Rows are points. Two turns around zero, p and q, are shown by what they do to some points. Write where each new point lands after one turn and then the other. Backwards means that the second turn is done in reverse. Each puzzle has new turns, and all numbers are rounded.

Turn p:
[-0.21 -0.11 -0.39] -> [-0.33 -0.29 -0.14]
[0.40 0.50 0.30] -> [ 0.40  0.54 -0.22]
[-0.40 -0.29  0.40] -> [-0.16  0.02  0.61]
[ 0.22 -0.10 -0.31] -> [ 0.09 -0.28 -0.26]
Turn q:
[-0.57  0.59 -0.17] -> [-0.66  0.33 -0.39]
[0.05 0.27 0.14] -> [-0.07  0.29  0.09]
[-0.34 -0.39  0.25] -> [-0.26 -0.44  0.26]
[0.29 0.04 0.17] -> [0.21 0.16 0.21]
[0.22 0.00 0.06] -> [0.19 0.08 0.10]
[ 0.36 -0.52 -0.45] -> [ 0.60 -0.43 -0.26]
Where do these land?
p, then q backwards: [-0.14  0.66 -0.10] -> [-0.15  0.63 -0.23]
p, then q: [-0.20 -0.25 -0.06] -> [-0.13 -0.24  0.18]
q, then p: [-0.24 -0.42  0.32] -> [ 0.04 -0.14  0.56]
q, then p backwards: [ 0.58  0.01 -0.17] -> [0.53 0.09 0.28]

Turn p:
[-0.10 -0.07 -0.61 -0.18  0.06  0.28] -> [ 0.04 -0.16 -0.62 -0.24  0.13  0.09]
[-0.19  0.14 -0.02 -0.56 -0.16  0.06] -> [-0.24 -0.22  0.03 -0.54  0.00 -0.07]
[-0.46 -0.42 -0.48  0.25  0.20 -0.02] -> [-0.25 -0.28 -0.63  0.43  0.05  0.04]
[ 0.32  0.32  0.21  0.06 -0.20 -0.40] -> [ 0.14  0.35  0.36 -0.04 -0.14 -0.40]
[-0.13 -0.55 -0.56  0.08 -0.09  0.35] -> [ 0.21 -0.49 -0.65  0.13 -0.05  0.20]
[ 0.16 -0.25  0.35  0.15 -0.26 -0.25] -> [ 0.18 -0.15  0.39  0.27 -0.22 -0.18]
[ 0.45  0.09  0.52 -0.19  0.18 -0.31] -> [ 0.16  0.15  0.67 -0.02  0.32 -0.21]
[-0.05  0.74  0.60  0.39  0.26  0.29] -> [-0.24  0.80  0.45  0.00 -0.10  0.54]
Turn q:
[ 0.18  0.21 -0.05 -0.74  0.74 -0.38] -> [-0.08  0.54  0.15 -0.58  0.60 -0.55]
[-0.07  0.05 -0.09  0.02 -0.26 -0.71] -> [-0.15  0.00  0.03  0.28 -0.24 -0.65]
[-0.28  0.13  0.93  0.40  0.31 -0.10] -> [-0.56  0.10  0.83  0.28  0.05  0.36]
[ 0.03 -0.25 -0.03 -0.30 -0.04  0.33] -> [ 0.13 -0.21 -0.10 -0.41  0.01  0.15]
[ 0.00 -0.25 -0.24  0.36 -0.09  0.24] -> [ 0.14 -0.32 -0.26  0.25  0.07  0.24]
[ 0.29  0.01 -0.19  0.18 -0.39  0.26] -> [ 0.46 -0.09 -0.19  0.15 -0.26  0.17]
[-0.14  0.10 -0.33  0.06 -0.27  0.37] -> [ 0.09 -0.01 -0.47  0.01 -0.22  0.27]
Where do these land?
q, then p backwards: [ 0.25  0.05  0.06  0.12 -0.19 -0.33] -> [ 0.19 -0.11  0.12  0.19 -0.18 -0.31]
q, then p: [-0.16 -0.34 -0.18  0.01 -0.51 -0.33] -> [ 0.10 -0.39 -0.13  0.31 -0.28 -0.43]
p, then q: [ 0.20  0.18 -0.26  0.24  0.54  0.08] -> [ 0.09  0.50 -0.22  0.17  0.38  0.16]
p, then q: [-0.49 -0.38  0.26  0.27 -0.14 -0.12] -> [-0.24 -0.51 -0.03  0.36 -0.24  0.24]
q, then p: [ 0.05 -0.13 -0.55  0.03 -0.07  0.43] -> [ 0.40 -0.07 -0.53 -0.12  0.23  0.02]
p, then q: [ 0.52 -0.31  0.29 -0.65  0.34  0.77] -> [ 0.39 -0.14  0.38 -0.81  0.65  0.43]
q, then p: [-0.17  0.43 -0.03  0.58  0.29 -0.16] -> [-0.24  0.57 -0.19  0.33 -0.19  0.32]
p, then q: [-0.26  0.42  0.15 -0.23  0.37 -0.23] -> [-0.62  0.33  0.01 -0.14  0.06  0.02]
q, then p: [ 0.05  0.09  0.25 -0.37 -0.63 -0.11] -> [ 0.14 -0.25  0.30 -0.30 -0.47 -0.37]
